Each row of a before or after table is a point. One or more steps were done to the points. Then noise was added and the rows were shuffled. The steps act on columns, c1 being the first. Name the steps. A step turns or swaps two columns, mirrors them in a line or flattens them onto one, adds a multiple of one to another, or multiplies or shifts one. Angles are multiples of 10 degrees, from the lower column toward the higher: turns from -170 to 170, lines from 10 to 170 but not 90. Use the fewest steps. Two steps may share a column if one is a turn and the other turns, adds or multiplies; they go together, in the order done. Otherwise the lowest column goes first.

Before:
[[  6  -7]
 [-29  23]
 [ -7  -7]
 [-33  29]
 [-45  37]
 [ 11  15]
 [ 19 -14]
 [ -3  -5]
 [ 21 -20]
 [  2   2]
 [ -7 -33]
 [ -6 -24]]
After:
[[ 10 -29]
 [-56  58]
 [-38  34]
 [ -9 -10]
 [-18 -53]
 [-15 -41]
 [ 10 -34]
 [ -4  26]
 [-14   1]
 [-43  49]
 [-19 -13]
 [ -3  -9]]
Steps: shift c1 by -10; multiply c2 by 1.6

Before, 14 rows:
[[ 17 -27 -53   7   9  -1]
 [-20 -14  16   7   3   9]
 [ 15   1 -45  -2  -9  -7]
 [  9 -24 -44  12 -33 -15]
 [  4   0  19  11  -6   4]
 [  9  -9 -50  28   8 -18]
 [ 14 -19 -46  32 -10  -8]
 [-18  -2 -45 -16   4 -38]
 [ -2 -37 -59   3  -8 -13]
 [-23  -3  24  27  -3   1]
 [-23 -10  16   4   4  18]
 [-20 -19  22  24  -5  17]
 [-18   0  19  19 -10  35]
 [-29   8   2  29 -10  30]]
After (14 x 6):
[[  3 -14  -6  20  -4  17]
 [  9 -28  -8 -16  -5 -51]
 [ 25  12 -29  35  -5   6]
 [  3 -28   3   3 -25 -62]
 [  1 -10 -14  23  -2  19]
 [ 29 -13   8  -3   2 -52]
 [-19  -3  29  16   3 -52]
 [  1   5  -1 -15  -7 -48]
 [ 12   4  -1  -2  -5  20]
 [ 23  -1   3  27  -4  22]
 [ 14  -4   8  -6 -40 -46]
 [ 34 -11   0  -9 -19 -45]
 [ 20 -15 -13  23 -13  24]
 [ 16   6 -30  21  -9  26]]
Steps: turn c1 and c4 by -80 degrees; turn c2 and c5 by 30 degrees; turn c3 and c6 by 80 degrees

Before (10 x 11):
[[ 36  31   2 -13  49  26 -37  11   8 -30  -6]
 [ -4 -14   5  11   7 -24  10  52  25  -2  -9]
 [-40  40  25  16  -1 -20 -21 -25  19   3 -14]
 [ 27  -1  -1  17 -11 -22 -13  19  49 -34 -12]
 [-11  49 -19  11  28 -24  -7 -33   6 -16   1]
 [-52   9 -10  40  -3  29  27   8 -14  -9 -15]
 [  4  40   3  28   3  -3 -18 -26 -21  11 -24]
 [ 32   2  29 -50  27  42  11   4 -16 -18 -14]
 [ -1 -16 -26  -7 -30 -42 -25  57  44 -26 -21]
 [-41  39 -23  41 -20  44  48  26   2  24  -8]]
After, 10 rows:
[[ 32  48  -5   7   1  30  -7 -15  -3  33  -5]
 [-19   0 -42  18 -23  18 -13  37 -29  13  -8]
 [  9 -13 -16  14   0  14   8  41 -26 -33  -8]
 [-28 -14 -41   5  11  49 -25  61 -21 -16  -2]
 [ 15   8   4  37  51 -17  25  12  29   2 -23]
 [ -5  38 -17  33  46 -19  45   4  42 -35 -21]
 [ 14  40  -4  18  39  -2 -19 -24 -36  14 -12]
 [ 36  31 -14  -7 -49 -22 -38  27  10  15   3]
 [  1  40  21  30  -6   0 -17 -27   3   7 -19]
 [ 14   1  16 -30 -37 -51  10  17  10  11  19]]
Steps: turn c1 and c5 by -110 degrees; turn c3 and c6 by -140 degrees; turn c3 and c9 by 110 degrees; flatten c4 and c11 onto the line at 150 degrees; mirror c8 and c10 in the line at 160 degrees

Before:
[[ 19  -9   8  54  -9  26  -7  42   0 -32  32  29 -25   9]
 [ 46   1   9  21  59  20 -32   0  14  13  -2  23  47  31]
 [-17  -8 -37  14 -41  33 -26  12  17 -28  47   1 -10 -35]
 [ 34  30  38   3   7 -12 -42  11   2   6   2   4  43  34]
 [-21  33 -38  -6 -54  28  20 -24 -40 -14  41 -37 -10 -11]
 [  3  12  15 -26  -7  -9  21 -10  -4  12  11 -29 -22  30]
 [-42  24 -18 -22 -29  10  19   6 -33  15   5  -8   1  -4]
 [-30  -9 -19 -19 -27  15  -7 -14 -52  10  50 -28  -7  -5]
 [-18   6   8 -10 -34  -3  -4 -39 -22   9 -12  -9   7  41]
 [-37  36  -1 -12  -8 -41  11 -24 -23 -11  17  -8  -1  27]]
After (10 x 14):
[[ 30  15   7  53  -9  19  -7  41  -2 -34  31  28 -26 -18]
 [ 32 -36 -38  -8 -52  13  21 -24 -40 -12  42 -36 -10 -30]
 [-12 -21 -16 -22 -29   1  17   9 -35  14   6  -8  -1 -16]
 [ 22 -16 -37  14 -42  46 -24  13  17 -28  47   1  -9   4]
 [-13  21   9  24  60   0 -32  -1  14  14  -1  20  49 -32]
 [ 16  18   7  -9 -35 -25  -5 -39 -22   9 -10  -8   8 -26]
 [-26  -8   1 -11 -10 -61  12 -24 -26 -11  16  -8  -1  -8]
 [ 12   9  15 -28  -8 -27  18  -9  -5  11  11 -31 -20 -18]
 [ -2   7 -18 -19 -28  17  -5 -13 -51  10  50 -26  -8  -3]
 [ 28   2  36   3   8 -38 -42  11   2   4   3   3  42 -27]]
Steps: add -1 times c5 to c1; turn c2 and c14 by -140 degrees; turn c6 and c14 by -40 degrees

Before, 11 rows:
[[-12 -19  -1   5  -1   0 -10  -2 -24  11  24 -34   2 -18  -3  -1  30  38
    7   0 -13   2 -13   1]
 [ 24 -16 -20 -19  20 -24  -1  -2  22   6  41 -10 -22   1  17 -22 -14  30
   -4 -26  -1 -11 -15  -4]
 [ 11   0  29 -53   3 -10  24  -8 -26  17 -10   4 -33  -5  11 -16  -5 -12
   -4  -9 -11  -4  15  15]
 [  3 -34 -19 -13  39   9 -27  22 -20  -9  32   9  10 -19  -4  22   5  14
   19  11  11 -13 -28 -25]
 [-30  -4  15  -7   3   4  11  -7 -34  -3 -29  17 -15 -60 -20  14 -20  36
  -12 -17 -24  -7 -20  -3]
 [ 13  13 -24 -30 -19  16 -45  -4  29 -21 -21 -14 -40   0  -9 -21 -25  31
   30 -13  21  25 -14 -27]
 [ 12  36 -17  25  24 -27 -40  -9  -2 -45   1 -12 -52 -12 -27 -10 -25   1
  -11   9   5  24 -55  -2]
 [ 11   5 -11  11 -10  -4 -22  29  37  17   3 -13 -20  -3  25  34   8  23
  -14   0 -14  -5  18 -12]
 [ 24 -19   3  23  14 -12 -25   1 -11 -17  -5 -27  14   1  -8  -8   3   5
  -46 -14  10  -2   2 -43]
 [ 54   8  -9 -43  13 -43   4   0 -17 -15  24 -35 -10  35  29  38 -42 -17
    3  -7 -30 -55   7 -40]
 [  5 -21 -29   5   7  -4 -42  36   4  -5  -5  17 -23   7  16 -12   0  -4
   22  -6   6 -14  18  39]]
After:
[[ 23 -16 -19 -19   7 -22   3   0  21   4  38 -10 -20   0  14 -20 -15  29
   -4  26   9  -9 -13  -3]
 [  3 -37 -17 -15  31   6 -23  22 -20  -8  29  10   8 -20  -4  21  -8  16
   16  -7 -15  -8 -28 -28]
 [  7 -21 -27   0  -8   1 -42  38   6  -7  -7  21 -22  10  13 -11 -18  -4
   21   4  -3 -12  19  36]
 [ 50   3 -13 -42  -7 -48  26  -6 -20 -11  26 -37 -14  37  28  40 -36 -16
    7  -3  28 -57   8 -43]
 [ 11  34 -13  24  -7 -31 -21  -9  -2 -47   0 -12 -51 -13 -28 -11 -46   2
   -8  -7  -4  22 -57  -2]
 [ 14   9 -12  11 -12  -6 -24  29  37  16   3 -13 -19  -3  24  38  -5  24
  -12  -8  15  -4  17 -16]
 [-12 -17  -4   9  16   3 -22  -3 -20   9  28 -32   1 -20  -1   1  17  37
    9  -8  14   5 -16   0]
 [-28  -4  10  -7  -8   6  22  -5 -31  -7 -28  19 -13 -59 -19  16  -9  39
  -13   8  29 -12 -25  -1]
 [ 14  -4  25 -53  10 -13  25  -8 -27  15  -6  10 -30  -6   9 -17  10  -9
   -3   8   9   0  14  14]
 [ 13  15 -21 -34 -54  10 -26  -7  25 -20 -19 -15 -43  -2 -10 -25 -47  31
   27  20 -14  24 -10 -29]
 [ 24 -18   0  21   5 -10 -25   3 -14 -18   0 -27  15   2  -6  -6 -13   8
  -44  14  -5  -2   1 -44]]
Steps: turn c7 and c17 by 30 degrees; add 0.7 times c17 to c5; turn c20 and c21 by -160 degrees
